Each row is a point. The window is the flat piece filled in between its corners: a triangle in 3 columns, a solid with four corners in 4, and so on. A path goes straight from each point to the next, and from the last back to the first. List the points from which the path goes on through the window.
In the rows, 128 means zero.

Window (4 x 4)
[[ 75 147 124 115]
 [203 188 160 151]
 [123 103  96 183]
 [174 105  98 159]]
Path:
(1): [174 153 199 124]
(2): [150 142 190 121]
(3): [ 94 155 104 143]
(4): [151 113  63 162]
(5): [138 124 137 172]
(6): [ 98  41 119 172]
(7): [139 160  75 146]
(8): [183 197 131 151]
(9): [205 161 178 152]
(10): [ 97  80 146 137]
(11): [167 135  44 158]
(12): [103 157 101 153]
(13): [154 142 179 108]
(14): [155  80 124 161]
(15): [161 146 102 190]
(16): [184 186 112 168]
Through the window after points: 4, 8, 12, 16

Window (6 x 6)
[[138 107 117 144 180 121]
 [167 118 115  90  55  31]
 [146 132 115 131 135 233]
 [154 117  78 164 133 157]
 [139 164 121 156 162  91]
 [ 84 145 108 143 160 102]]
Path:
(1): [183 113  76  74  74  55]
(2): [134 131 154 137  82  73]
(3): [141 103 191 134  93 171]
(4): [148 150  58 130 165 202]
(5): [139 141  95 146 173 163]
(6): [117 143 156 194 128 145]
(7): [109 121 126 161 141 139]
(8): [192 155  85 137 242 114]
Through the window after points: 1, 3

Window (8 x 8)
[[105 121  73  49  90 144  98 119]
 [ 74  93 178  57 128 150  98  94]
 [203  84 149 106 131 142 199  92]
 [ 84 150  97 208 118 160 168 117]
 [ 89 117 122  48  76  86  84  90]
 [137 130 125 156 164 131 110 112]
 [131 106 126  75  95 106 110 165]
 [149 126  77 142 164 116 231 130]]
Path:
(1): [163 175 111  96 125 120 182  90]
(2): [ 81  71  88 133 109 109 113 142]
(3): [122  51  52  64 134 138 155 150]
(4): [132 183 209 114  75  88  76 139]
(5): [148 125 156  97 129 141 167  90]
(6): [130  58  45 131 122 112  76 149]
(7): [122  59  71  74  83 114  86 113]
(8): [101 139 113  62 112 151 120 116]
Through the window after points: 3, 5, 7

Window (11 x 11)
[[143 154 137 144  79 132 113  76  81 184 124]
 [167 130 131  63 161 139 112  91  83 120 107]
 [143 120 146 160 136 170 142 138 132 134 126]
 [ 52 173 168  98 183 110 172 128 123 112  64]
 [169 110  70 154 212 139 157 103 101 142 114]
 [206 135 131  86 100  86  99 147 166 174  73]
 [144  86 111 110 107 153 101  93 150 152 137]
 [125 136 136 136 111  50 124 112 183  74 155]
 [127 121  75  63  75  98  87 170  69 135 134]
 [138 115 124 137 129 164  70 103 134 111 108]
 [152  87 144 172  82 134 111  70 134  94 102]]
Path:
(1): [119  82 187 181 128 111  98 110 124 193  81]
(2): [173 115 167  95 176  96  86 109 132 128  89]
(3): [123 126  93 122  93 147 124  94 120 122 132]
(4): [138 163 116 115 121 135 137  93 118 169  87]
(5): [107 101 188 156 100 113  85 108  70 106 162]
(6): [150  92 125 146 181 105 100 112 108 139 126]
(7): [139 152 127 115 115 128 147 113 132 115  90]
(8): [155 164 144 111  73 152 148 126 179 103 126]
(9): [154  66 108 149 187 115  89 115  84 185  99]
(10): [ 95 131 156 106 151  79 119 144 101 146 123]
(11): [108 158 138 107 148 140 154 101 129 112  76]
(12): [140 172 125  51  80 175 134 129 159 166  36]
(13): [119 121 158 151 187  57 130 125 111 112 130]
(14): [150 109 154 159 166 144 112 141 118 142 124]
(15): [129 153  70  99  82 127 124   7 146  99  82]
(16): [171 135  57  84 125 159 130 106  94 104 130]
Through the window after points: 4, 8, 10, 12

Window (12 x 12)
[[166 222  95 137 193  88  80  98 123 200 123 127]
 [163  51 165 187  99  84 110 115 159 111 218 130]
 [128 185  68  88 105 123 126 171 146 159 192 187]
 [103 141 157 197 140 172 155  87 138 108  95 204]
 [137 190 126 159 143 124 154 220 151 137 114 144]
 [ 91 128 113 133 141 115  81 207 115 119 159 140]
 [ 92 108 191 179  94  97 172  28 144 107  59 106]
 [139  65 121 178 174 121 189 201  58 175 116  42]
 [136 166 207 182 197 136 206  73 109  52 185  51]
 [200 135 205  94 102 118 130  95 112 108 192 101]
 [106  92 158 139 113 150 123  94 215 132 102 151]
 [ 91 186 152 152  89 143 112 121 134 223  89  83]]
Path:
(1): [114 101 247 130 169  76 153 149 187 112 174 150]
(2): [ 86 141 171 142 145 102 101 147 152 195 144 133]
(3): [177 161 102 157 121 128 133 125 118 110 134 113]
(4): [180 150 103 173 111 125 138  73  97  96 114  71]
(5): [ 84 149 197 135 127 127 128 148 178 213 136 155]
(6): [ 99 119 184 152 156 127 153 164 169 178 171 126]
(7): [139 169  74 132 114 119  95 131  93  59 116 135]
(8): [152 200 138 145 116 141  96 153 146 105 106  98]
(9): [105 100 147 172 144  95 167 102  97 195 159 127]
(10): [ 77 138 207 121 120 125 173 141 160 145 133 202]
(11): [162 131 101 148 125 136  96 103 164 137 129  93]
(12): [155 129  98  91  68 187 111 113 168  87 148  82]
(13): [144 128 192 182 170  52 119 134 104 165 177 152]
(14): [133 160 154 131 171 112 126 107 147 176 143 128]
(15): [174 173  91 200 124  96 103 115 103  99 133 101]
(16): [154 112  59 189  69 152  94 100 119 141 150 112]
Through the window after points: 2, 6, 10, 12, 14, 16

Window (14 x 14)
[[ 86 143 102 100 138 144 103 182  82 189 136 110 200 142]
 [128 178  85  61 134  87 115 130 149 185  82 110  76 134]
 [199 140 168 126  88 112  61 166 122 178 148 159 142 104]
 [147 167 220 116 150  78 107  73 108  94 168 120 126  70]
 [146 126 209 149 114 131  78 136 166 160 156  81  92 146]
 [136  89 119 115 123  91  68 135 183 190 158 113 144 129]
 [117 166 117 105 232 129 160 101 111 118 134 129 132 151]
 [166 110 113 120 163  69 140  62  45  93 124 136 105 101]
 [130 107 156 192 129  57 115  71 150 127  66 152 136 107]
 [173 134 128 119 118 104 187  77 128 147 213  90 135 187]
 [212 125 171 122 141 115  71 129 133  97  68  75 184 128]
 [163 108 120 112 126 144 175   7 118 132 127 150 108  59]
 [129 143  54 172 123  72 145 171 152 121 162  88 123 162]
 [160 114 130  85 147 134 170 180  91 199 156 106 172 110]]
Path:
(1): [119 102  74  86 111  70 197 153 129  86 127 136 163 168]
(2): [146 162 105 184 155 101  97 134 145 160 160  84 106 131]
(3): [178 185 133 144 167 111 128 113  70 157 176 102 136 105]
(4): [ 86  68 125  72 102 104 143 129 184 155 109 138 128 152]
(5): [113  99 122 115 140  91 174 123 120 129 157 161 138 145]
(6): [186 204 154 119 157 132  76  99 110 190 152  42 115  88]
(7): [166 185 103 144 155  75  98  78 103 216 168 103 159  86]
(8): [159 114 145 102 124 122 138 130 117 112 113 128 118 131]
(9): [127 151 159  96 143  86 131  94 117  86 129 142 122  95]
(10): [189 147 200 157 157 106  85  96 109 191 188  67 131 111]
(11): [166 114 136 146 141 144  96  80 126 204 154 122 145  92]
(12): [136 129 132  94 119  84 128 126 136 117 136 126 130 128]
Through the window after points: 1, 9, 11

Window (14 x 14)
[[155 125 211  89 151 149 207 143 126 128  72 162  75 138]
 [ 85 127 125 163  61  78 134 100 158 181 102 111 194  63]
 [188 202 132 120 166 169 188  99 164 160  82 163  63  89]
 [104 176  99 152 105 205 137 124 149 110 104 110 166 196]
 [143 199 146 122  73 170  53 146 163 156  85 165 184 148]
 [202 124 157 171 198  98 138  73 175 142 137  96 109 141]
 [132 130 151 106  68  86 131  56  76 104 161  69 113 183]
 [147 174 113 128  54 102 144 139 170 158 152 152 129 137]
 [151  91 170 122 166 149 124 117  72 187 148 100 116  97]
 [188 172  84 187 135 137  86 160 176 124  81 154 143 104]
 [142 143 205 153  84 169 172 138  85 152  49 175 234 166]
 [150 140 197 207 137 207 115 159 115 174  94  73 157  98]
 [ 33 224 157 111  99 126 204 149  94 157 120 127 123 116]
 [127 161 114  55 102 112 138 147  90 222  92  56 168  77]]
Path:
(1): [ 79 133 111 156 132 131 115 139 123 170  67 186 121 170]
(2): [209 168 184 105 108 144 184 135 155 116 125 106 120  98]
(3): [112 175 160  99  58 140 153 151  95 125 145 116 183  88]
(4): [139 142 133 183 129 150 123 114 156 194  38 146 142 167]
(5): [141 142 148 150 133 123 139 114 129 160  33 111 126 169]
(6): [166 139 141 118  99 158 130 116 133 150 221 129 157  65]
(7): [139 214 150  96 115 157 149 151 131  95 122 108 183  77]
(8): [154 110 153 144 117 133 133 105 122 178  98 119 118 150]
(9): [172 131 146 170 104 111 130 102 118 163  90 122  72 148]
(10): [112 180 159  88 120 130 164 140 131 160 133 118 191  90]
(11): [163 143 116 113 119 165 152 154 164  77 136 101 205 117]
(12): [128 182 170 166 124 110 133  87 117 247  48 180  44 102]
Through the window after points: 1, 11
